Every row gives one point. To make a cloud, some directions were put in groups of two or more. Within a group, all points are equally far from the middle, so they leave a hole (a ring in 2 directions, a hollow ball in 3). The other directions are filled evenly. Then the cloud was stretched, turned, moved and blurred a little. Count the holes, and give their numbers of directions, smallest first.
(in the rows, 128 means zero)

Cloud:
[[152  69 134]
 [118 125  69]
 [111 166 135]
 [146 103 152]
 [100 154  94]
 [ 95  90 152]
 [ 85 121 100]
 [ 84 173 119]
 [142 102 155]
 [141 141  76]
 [119 158 105]
 [108 163 107]
 [123 113 171]
 [ 67 147 112]
 [140 115 156]
 [150 133 126]
 [ 83 154 102]
 [ 71 162 111]
 [ 98 153  94]
 [136 113 161]]
Holes: 1 (2)

Cloud (52 x 6):
[[183 101 122 142  58  96]
 [106 135 156 166 114 113]
 [139 164  97  87 115 121]
 [100 158 110 176 137 148]
 [122 115  91  90 111  91]
 [ 62 183 146 138 156 175]
 [189 122 122 106  80  67]
 [179 145 111  94  78 155]
 [111 184 156 109 111 171]
 [111 127 138 143 128 169]
 [134 149 144  97 112  98]
 [147  86  96 130 121 112]
 [124 131 139  94 147 123]
 [137 138 119 112 144  89]
 [123 165 101  89 114 165]
 [ 73 169 118 133 124 190]
 [ 89 170 143 128 131 185]
 [ 90 123 144 173 154 158]
 [108 137  98 145 119  89]
 [ 92 107 129  85 110 105]
 [158 115 162 117  98  71]
 [158 145 157  98 119 136]
 [138 126  98 118 128  74]
 [115 105 154  75  93 108]
 [142 112 149  96 111 146]
 [123 160 149 134  98 100]
 [149 176 132 147  80 158]
 [131  88  98 143 121 114]
 [116  96 143 123  94 136]
 [144 158 127 103  76  92]
 [151 166 156  97  96 108]
 [163 110 158 124 107  67]
 [ 98 169 149 115 130 115]
 [120 187 104 114  90 120]
 [148 110 156  83 107 106]
 [159 143 108  66  53  95]
 [106 113 140 164 120 107]
 [ 87 122 124 122  86 115]
 [136 105 136 135 108 149]
 [155 189 104 109  87 157]
 [136 108 139  83  79 150]
 [166 104 109 162  88 107]
 [119 164 126 138  73 170]
 [160 145 151 101  92  85]
 [160 108 108 111  79 143]
 [121 100 141 108  65 121]
 [132  90 109 158 128 117]
 [ 89 179  96 141 104 132]
 [175 111 149 113 115  70]
 [107 157 157 128 130 180]
 [192 139 160 105 114 108]
 [ 64 126 145 145 133 109]]
Holes: 1 (3)

Cloud, 72 rows:
[[119  84  92 127 122 158 122 113]
 [178 182 127  77  91 109 144 151]
 [114 111 106  88  85 147 124  81]
 [ 70 175 151 141 143  94 146 133]
 [171  88  92  64 103 136 127 133]
 [151  97  90 145 193 169 108 174]
 [127 184 133  91 155 114 138 128]
 [149 122  89  92 162 174 171 140]
 [124 168 132 148 154 172 111  83]
 [132 134 125 133 145 197 122 148]
 [123 116 146 141 178 138 133  97]
 [134  36  80 125 134 163 135 116]
 [137  94 136 153 138 203 153 164]
 [114 169 123  97 158 118 117 133]
 [121  84 118 108 121  89 131 106]
 [175  66  90 137 120 168  90 145]
 [100 137  97 159 126 145 133 124]
 [ 98  83  91 121 109 103 119  84]
 [129 149  88 126 135 166 107 101]
 [ 78 137  99 151 171 135 130  90]
 [136 117 117 138 185 132 125 116]
 [160 151  80  93 114 152 103 158]
 [175 111  83 125 163 132  95 181]
 [102 107 123  97 135 103 122 138]
 [125 219 160 120 109  86 143  71]
 [123  93 160 158 112 163 139 162]
 [123 162 192 116 140 126 138 102]
 [148 148  96  82 167 150 140 159]
 [126  69  81 133 119 138 145  61]
 [118  81 163 153 133 156 142 187]
 [151 150 157 130 185 154 113 159]
 [139 132 124 128 186 112 113 166]
 [ 90 168 133 140 120 103 148 127]
 [100 175 167 115 135  84 117 109]
 [130 135 111  89 133 152 149 136]
 [112 131 114 148 139  92 103 133]
 [146 167 142  93  85 146 155 129]
 [164 153 142 133 133  82 146 121]
 [130 134 160  94 107 101 152 147]
 [112  64  89 139 151 152 123 128]
 [ 68 136 160 102 106 122 128 122]
 [148 123 133 119 167 146  96 118]
 [132  82 129 136 191 157 116 129]
 [101 177 148 120 113  58 144 137]
 [135 194 133 102 115 105 128 105]
 [113 128 110  98 140  99 105 124]
 [120 171 147 113 182  93 144 101]
 [162  69 146 103 139 122 120  97]
 [109 158 174 121 138 139 155  69]
 [ 86 159 168 113 129  82 146  89]
 [ 86 120 167 155  93  96 160  85]
 [143 120 148 102 105 185 125 140]
 [110 111 100 128 172 189 132 154]
 [ 94 100 117 123 181 132 124  60]
 [125 138 111 124 154 164 138 114]
 [177 111  98 111 163 123  95 111]
 [165 128 103 100 103 150 133 145]
 [171  70 106 143 163 182 136 104]
 [130  95 139  86 139 149 134 111]
 [144  84 132  86 158 199 156  68]
 [ 96 141 129 153 140 149 134 124]
 [143 143 194 102 125 137 133 134]
 [154 109 120 175 157 138  93 128]
 [148 126 159 146 139 136 118 153]
 [100 106  68 140 178 114 149  78]
 [ 89 183 185 144 123 120 120 107]
 [126 112 111 116  88 174  98 140]
 [136 122 132 143 154 124  80 122]
 [152 175 149 103 158 116 140 101]
 [ 73 110 159 131 143 128 138  50]
 [ 71  62 113 176 173 160 105  68]
 [137 131 107 117 157 138  68 134]]
Holes: 0

Cloud, 87 rows:
[[177 150 141 154 122 107 128  66  95]
 [149  99 144 138 115  95 147  82  88]
 [137 180 114 120 147 106 106 127  83]
 [131 103 120 165 128 151 155 151  87]
 [106 140 124 145 156 114  89 152 123]
 [112 102 173 139 164 126 109 131  82]
 [111 123 122 103 132  87 111  71 103]
 [124 140 142 128 160 146 165 117   9]
 [110  96 144 174 143 131 119 107 104]
 [141 128 131  81  94 115 102 129 133]
 [172 106 147 179 108 153  78 115  86]
 [134 157 149 131  79 169  88 179 143]
 [127 119 142 130 132 130 173  62  74]
 [121 114 137 137 149 137  80 119 158]
 [ 75 149 173 109 182 166 121 126 113]
 [129 107 129 161 130 136 100 164  99]
 [162  96 147 170 121 190 116 168 126]
 [108 123 159 184 129 130 109 131  46]
 [115 134 139 180 162 139 166 171 107]
 [144 139 157 181 150 162 127 131  39]
 [150 130 111 117  80 105 129 128 116]
 [125 148 198 132 151 144 161 119 107]
 [133 133 131  96 109 156 126 126 117]
 [128 102 162  96 168 111 141 105 100]
 [140  98 174 132  91 101 108  84 113]
 [112 148 123 145 183 114 101  69  88]
 [126 133 114 138 123 130 156 122  75]
 [162 151 110 146 133 136 137  93  50]
 [106 149 122 137 102 112 106 137 120]
 [143 130 118 158 160 120 150 131 129]
 [128 133 148 114  76 106  86  78  84]
 [137 121 146 180 134 191 139 107  51]
 [166 118 157 147 104 161 136  98 128]
 [103 119 134 149 165 136 149  91  59]
 [122 156 177  74 163 127 144  83 136]
 [110 130  99 147 128 130 150  97 108]
 [181  96 115 174 121 151 142 115  33]
 [109 132 156 103 140 136 163  75  59]
 [137 131 165 149 177  98 107  78  57]
 [129 160 111 137 128 137 124 203 120]
 [150 175 153 138 101 114  87 147 119]
 [ 83 106 144 182 169 120 123 106  50]
 [ 93 162 133 118 165 119 127  79 111]
 [168 128 172 133  98 158 140  95  78]
 [107 148 147 156 149 178  83 155 117]
 [110 120 127 157 184 125 177 126  88]
 [142 115 146 139 121 121 155 149  90]
 [128 145 157 116 159 174 114  91  95]
 [ 96 143 138 174 171 147 135  96  71]
 [112  93 173 132 148 101 100  78  87]
 [149 129 199 159 145 138 114 131  80]
 [142 152 104  88 103 138 160 126 138]
 [ 97 140  75 142 121 149 139 140  97]
 [152 123 118 113 162 117 102 117  94]
 [162 132 140 121  93 135 124 111  58]
 [ 86 138 156 149 177 127 113 103  93]
 [ 98 125 113 163 146 126 125 119 103]
 [140 159 161 109 135 116 112 103 103]
 [ 81 138  99 119 127 103 130 100  81]
 [125 127 148  90 129 116  93  88 110]
 [114 138 197 118 167 132 102 104  45]
 [136 167 134 122 114 123 165 110  46]
 [137 134 158 101 124  96 116 135 145]
 [113 108 151 118 190 120 178  66  66]
 [123  85 146 142 167 128 104 120 133]
 [152 127 139 144 128 161 127 155 151]
 [105 124 159 117 149 157 107  97  96]
 [122 155 143 182 144 136  98 170  76]
 [192 102 111 164  95 144 103 143 103]
 [ 84 122 178 156 144 118  99 135 127]
 [121 114  94 161 112  95 145 106  49]
 [107  83 182 160 149 144 112 117 101]
 [123 113 170 169  84 170 114 163  80]
 [ 93 106 153 151 187 141 158 137  80]
 [100 142 155 147 138 132 166 190 118]
 [127 182 151 168 123 162 142 159  98]
 [142 141 172 139 109 189 136 147 159]
 [169 167 117 108 149 112 138 123 123]
 [148 101 183 156 146 168 113 132  86]
 [162  99 113 174 115 142 112 146  90]
 [129 127 146 217 172 141 107 157  54]
 [124 142 150 152 117 142 129 204 125]
 [137 102 173 153 165 138 101 146 132]
 [129 145 175 123 142 162 109 142 120]
 [138 148 150 173 107 125 101 120  90]
 [132 118 106 161 143 165 151 120  97]
 [125 102 115 143 116 177 133 107 147]]
Holes: 0

Cloud:
[[128  89 127 123 104 194 152 107  78]
 [172 125 153 135 157 186 151 175 127]
 [178 121 100 136 116 178 163 156 149]
 [129 200 108 118 112 154 139 167 115]
 [113 213 157  84 138 133 114 168 152]
 [150 122 154 155 152 160 119 176 109]
 [136 138 140  53 154 140 131 177 136]
 [ 71 192 156 146 140 150 137 141 133]
 [ 90 128 131 123 117 155 157 159 109]
 [140 154 136  71 184 112  96 163 148]
 [168 174 122 110 132 153 132 125  90]
 [ 98  93 118 108 142 183 138 146 123]
 [130 102  99  83 104 181 143 145 137]
 [138 179 148 136  95 173 173 147 146]
 [151 110  97 109 136 133 115 186 139]
 [110 116  83  60 106 148 136 115 137]
 [ 99  68 132 133 126 174 134 146 113]
 [130 218 125 135  87 174 143 164 123]
 [144 126 151 111 137 165 142 103 123]
 [118 204 138  93 153 130 170 150 169]
 [122 134 187 119 109 141 145 145 103]
 [131 188  51 110 121 140 110 138 134]
 [123 157  79  90 123 159 175 149 166]
 [118 192 101  99 136 135 176 131 155]
 [103 157 102  90  90 130 140 138 182]
 [117 118 112  96 162 108 128 146 129]
 [121 171 106  68 132 128 105 102 145]
 [144 181 142  80 135 149  95 156 125]
 [142 159 128 125 165 126 123 166 186]
 [ 69 153 139 123 108 155 118 131  77]
 [143 180  65 116 128 136 122 148 137]
 [144 215 126  86 156 123 144 132 142]
 [ 79 108 146 130  86 183 145 135 150]
 [116 133 146 135  96 136 124 131 176]
 [140 182 126 118 150 166 132 149 106]
 [133 143 101 101 150 179 145  95 166]
 [ 88 160 101 123 110 134 102 157 118]
 [ 86 119 124 136 119 137 121 160 168]
 [109 126  71 114 125 189 151 140 146]
 [104 178 153 152 148 182 158 145 172]
 [147 113 114 115  96 176 164 121 128]
 [148 153 125 149 153 159 148 144 177]
 [ 80 116 122 116 117 118 122 121 141]
 [119 136 117 100 123 120 100 165  82]
 [145 188 152 102 144  87 109 134 100]
 [121  90 153 119 106 171 125 165 141]
 [103 129  79 158 116 153 151 151 146]
 [162 157 103  79 128 105  91 111 126]
 [ 81 171 104 145 123 157 107 133 180]
 [126 165 130 112 140  67  71 148 103]
 [102 107 111 127 150 130 120 151 160]
 [105 139 152  49 104 130 137 144 107]
 [101  84 100 110 111 177 134 125 156]
 [135 171  91  53 149 149 114 112 136]
 [152 190 107 162 122 147 113 129 158]
 [125  90  90 142 113 181 104 119 157]
 [121 101 181 105 156 165 123 174 120]
 [ 95 149 119 135 125 211 159 127 174]
 [150 124 109 144 153 123 137 125 142]
 [ 93 160 201 106 158 118 123 161 128]
 [119 179 104 166 134 152 137 139 182]
 [114 189 153 102 140 101 141 111 134]
 [116 175 135 150 154 105 128 160 180]
 [102 161 118 130 131 109  69 149 109]
 [137 113 104  93 156 140 168  90 139]
 [ 95 127 110 111 136 196 160 147 142]
 [160 154 115 122 116 159 167 149 156]
 [ 62 131 114  98 110 141 145 135 115]
 [113 149  98 145 115 124 177 110 188]
 [144 176 129 121 117 168 141 155 160]
 [113 184  90 107 106 103 134 185 167]
 [141 109  82 155 159 160 153  89 164]
 [111 112 170 160 124 136 107 122 144]
 [ 84 122 107 115 151 177 131 125 166]
 [143 179  38  99 127 119 128 139 119]
 [104 163 130  94 130 147 184 169 130]
 [ 92 137 115 118  82 144 181 111 134]
 [140 150 170 140 112 160 179 140 159]
 [ 94 104  80 116 105 130 142 113 105]
 [ 88 102 119  88 142 187 146 138 131]
 [106 152 125  49 115 124 115 169  89]
 [ 95 104 127  68 118 165 135 134 110]
 [124 122 148 136 128 159 125 144  69]
 [129 141 162 156  71 179 174 144 138]
 [169 153  93  93 104 141  95 140 121]
 [127 162  63  50 115 118  86 142 107]
 [ 96 187  78  97  68 133  96 133 124]
 [ 97 168  79  93 145 124 132 137 125]
 [ 81 142 102 160 109 165 114 151 152]
 [174 148 142  94 136 149 110 149 148]
 [102 165 127  54  97 120 101 151  84]
 [ 85 123 116 150 134 166 117 141 127]
 [ 80  89 122 114 138 198 158 140 122]
 [ 96 132 199 134 128 149 105 141 107]]
Holes: 1 (3)

Cloud, 96 rows:
[[116  90 130 159 159 189 109 125 160]
 [125 122 103 131  95 158 108 142 131]
 [ 97 156 155 138  96 106 108 151 109]
 [ 99 139 146 124 122 102 108  95  66]
 [153 125 126  81 103 128  75 140  47]
 [144 133 127 106 101  80  97  83 128]
 [102 109 154 175 162 126 149 128 160]
 [127 110 114 111 145 112 102 125  55]
 [142 150  88  97  99 124 135  75  86]
 [129  93 150  83 136  93 130  86 148]
 [133 131 110 111  99 109 103 159  58]
 [170 112 160 165 155 152 103 126 113]
 [106 138 145 153 138 105  82 113 120]
 [109 133 155 145 105 130 102  90  98]
 [153 168 136 135  70  86 103 123  94]
 [164 152 103 127 112 185 137 145 126]
 [196 165 138 105 118 168 117 148 128]
 [139 198 149 157 122 118  96 152  78]
 [149 114 112 131 142 138 107 167  64]
 [137 112 145  96  99 140 156 142  88]
 [ 92 169 134 125 132  71 138 163 136]
 [167 138  85 119 125 141  79 143  65]
 [157  81 115  68 108 108 105 135 117]
 [166 123 101  90 145 172 126 137 145]
 [154 115 155 103 149  73  83 180 143]
 [186 104 175 117 153 116  87 173 128]
 [118 140 103 127 102 127 104 126 149]
 [164 138 147  95 137  84 153  97 163]
 [170 164 109  64 125 104 119 160 124]
 [132 143 174 146 116 139  65 133 116]
 [149  82 108  75 104 122 129  97 108]
 [129 161  91 145  97 178 128 139 119]
 [157 143  98 161 105 120 123  83  91]
 [144 176  90 161 117 117 127  96  81]
 [192 105  70 108 134 146 114 135 103]
 [134 116 116  95 134 112  70  81  91]
 [121 125 145 115 179 177 106 157 139]
 [128 108  97 105 118 133 103 114  46]
 [123 107 188 108 132 120 131 116 154]
 [179 102 125 132 132 176  88 148  77]
 [136 155 116  77 142  65 133 167 148]
 [ 96 116 157  87 131 102 158 105 115]
 [111 149  77 113 124 130 168  74 113]
 [174 147  72 107 109  85 134 157  96]
 [147 136 142  92 133 158 158 135 133]
 [135 113 151 183 167  94 136 132 161]
 [129 119  91 130 183 107 103  89 110]
 [ 74 130  92 144 155 118 110 129  85]
 [142  90 135 145 150 173 118 145  74]
 [146 115 131  89 151 139  70 152 140]
 [121 166 130 126 131 101 122 102  55]
 [113 134  88 123 120  88 151  81 165]
 [158  86 102  89 139 117  91  94 101]
 [152 134  88  90 141 176 138 137 126]
 [167 138 102 128 135  69 125 179  87]
 [101 128 175 135 109 107 144 120 144]
 [135 100 164  98 143  90 100 182  92]
 [160 102 137 147  86 127 134 167  99]
 [160 147 162 138 157 105 151 176 163]
 [126 174 138 147 106 176 146 113 109]
 [113 122  69  81 117  87 150 118 134]
 [129  95 130  84 123  60  92 113  99]
 [184  89  96 125 111 127 119 159  86]
 [ 94 161 101  92 128 129 135 115  63]
 [163 133  80 108 139  94  92  87 117]
 [132 135 131 146 148  53  95 127 120]
 [174  98 131 153 147 129  92 157 148]
 [145 112  76  85 116 135 145 140 130]
 [100  87 126 119 129 131 142 169 125]
 [125 163  52 110 155 122 134 118 134]
 [111 159 142 142 160  83  99 161 123]
 [170 140  89 124 148  82 150  92 113]
 [153 175 111 115 131  69 120 136 168]
 [184 103  94 140 118  94 100 165 120]
 [ 95  80 117 110 149 190 144 104 127]
 [141  76 135  98 137 145 134 133 160]
 [117 146 158 142 161 162 105 176 106]
 [102 172 148 165 156 111 106 124 105]
 [125 123  96  89 123 164 146 144 117]
 [179 128 143  98 135  78 154  99 163]
 [153 154  91 150 126 122  82 144  76]
 [131 131 146  99 107 197 125 130 111]
 [184 124 119  89 122  76 105 146  63]
 [156 152 108  88 152 118 124  73 136]
 [172  97 133 129 126 158 115 144  67]
 [149 143 122 114 114 103 118 181  61]
 [118 158 104 100 146  48 160 113 148]
 [ 94 147 131 121 152 153 155  80 134]
 [193  86 139  68 119 100 106 148 138]
 [196 142 102 109 139 140 101 158 137]
 [122 160 116  85 130 157 124 160 122]
 [196 149 124 145 141 109  95 169 132]
 [169 177 131 115 159 104 105  86 121]
 [214 117 158 107 136  85 138 123 146]
 [142 100  74 115 108  94 121  72 114]
 [168 118  81 125 149  55 112 138 110]]
Holes: 2 (3, 4)

Cloud (96 x 9):
[[137  96  59 171 105 129 111 111 120]
 [ 66 118 140  95 127 107 130 144 129]
 [ 90 131 181 131  77 115 101 172 119]
 [106 113 110 153 132  86 111 130 158]
 [ 96  92 126  82 135 112  98 133 163]
 [142 152  53 147  63 130 147 114 173]
 [136 136  98 123 142 149  69 146 126]
 [ 73 142 139 169 133 117 127  97 159]
 [116 104 112  71 142 134 136 149 103]
 [ 76 109 167 101  85  97 141 121  79]
 [105  73 115 160 147 121  63 102 112]
 [ 95 121 116 155  91 139 158 112 117]
 [115 170 123 105  94  88 154 158 154]
 [115 129 142 149 139 152 104 166  81]
 [127 147 149 151 113 113 150 134 107]
 [100 102  99 124  98 112 161 111 146]
 [ 88 139 145 130 114 140 108 184  76]
 [120 104 136 122 132 119 130  99  87]
 [ 81 116  67 152 141 127 101 124 112]
 [164 127  66 156 101 157 106 130 129]
 [ 88 126  87 126  85 144 141  95 131]
 [109  94  94 122 115 175  78 148 157]
 [ 16 152 124 120  79 103 169 148 117]
 [168  66 173 146 160 108  81  99 146]
 [147 131 155 134 154 128 143 100 124]
 [144 104 148  98 138 136 111 124 148]
 [118  92 163 129 129 131  95 101 145]
 [ 94  96 112 113 209 160  62 125 114]
 [ 89 162 110  93 117 134 163  86 110]
 [ 92 112 165 130 156 139  95 158 124]
 [132 108  68 157  97 131 130 176 107]
 [115 138 102 117 143 151 193 107 166]
 [128 150  95  92 109 118 157  73 134]
 [ 87 115 126 139  96 138 157 129 116]
 [ 67  89 118  55 123 123 194 116 163]
 [131 133  93 131  84 142 128 171 123]
 [150 145 157  98 126 137 177 122 165]
 [112  85  93 108 140 161 113 140 114]
 [104 105 131  44 102 123 151 164 150]
 [112 130  77 101 133 143 132 102 125]
 [ 88  77 149 134 121 112 153 100 128]
 [162 105 145 146  80 141 110 145 106]
 [108 181 101 150  93 118 146 114 146]
 [160 107 105 124 145 167  88 127 115]
 [117 140 111 154 117 156 127 176  93]
 [ 85 107 171 105 157 135 121  84 151]
 [ 98 114 107  93  81 151 117 161 153]
 [137 113 108 145 107 126 152 131 138]
 [ 66 123  77 115  93 156 190 120 100]
 [113 139 101  72 103 114 131 112 143]
 [134 115  79 101  82 108 190 110 142]
 [ 83 124  81  84 149 100 191 135 177]
 [ 91 112 136  93 137 148 149 154 175]
 [128 153 117 181 117 139 154 102  89]
 [104 122  92 161 137 141 146  70 168]
 [ 63 140 108 125  66 111 158 157 142]
 [ 74  89 117 114 116 117 139  90 126]
 [154 136 126 142  97 119 128 116 155]
 [133 124 112  97 151 132 121  67 145]
 [ 81 154 124 163  88 122 162 123 129]
 [197 141  83 180 117 124 101 109 111]
 [ 84 155  88 141 125 158 103 149  87]
 [139  81 102 145 166 153  63 109 148]
 [ 84 113  70 102 148 137 157 122 137]
 [ 81 116 127 105 154  95 133 132 124]
 [138 129  94 112 136 112 162 136 108]
 [117 100  96  99 187 140 166 105 155]
 [166 102 176 109 136 110  97 143 144]
 [125 151  94 164 147 144 107 153 110]
 [146  77 110 121 136 114  73  73  95]
 [ 69 139 158 111 129 107 130 117 135]
 [116 109 139 136 164 124  68 163 118]
 [ 63  92 172 125 182 113 103 109 110]
 [123 137 112 108 144 113  92 186 103]
 [120 128 122 103 168 122 125  51 161]
 [171  99 124 148  95 130 114 129  97]
 [137 116  88 102  67 139 169  87 134]
 [169  95 139 103 140 133 135 133 168]
 [ 95  96  61 139 119 105 120  92 165]
 [143 104 113 114 186 148 149 144 176]
 [127 128  99 134 168 185  62 166 145]
 [106  89 116 165 117 115 121 147 143]
 [ 54 135 112 128 166 120 103 143 113]
 [154  48 173 147 158 104  50 118 131]
 [137  92 105 145 119 188 121 126 141]
 [ 88 128 137 117 103 105 141 141 134]
 [132 143 144 161 112 114 173  89 132]
 [139  91 132 152 183 133 116 100 138]
 [ 79 131  45 121 162 144 142  97 162]
 [ 97 126 105 164  85 155 157 108 173]
 [119  95  81  94 124 135 125 163  96]
 [127 121 137 147  72 112 145  86 127]
 [117  98 107  94 111  89 187 107 125]
 [ 79  94 137  43 154 149 161 138 161]
 [ 79 111 151 127 124 126  73 103  87]
 [139 139  48 165  89 177 120 145 147]]
Holes: 0
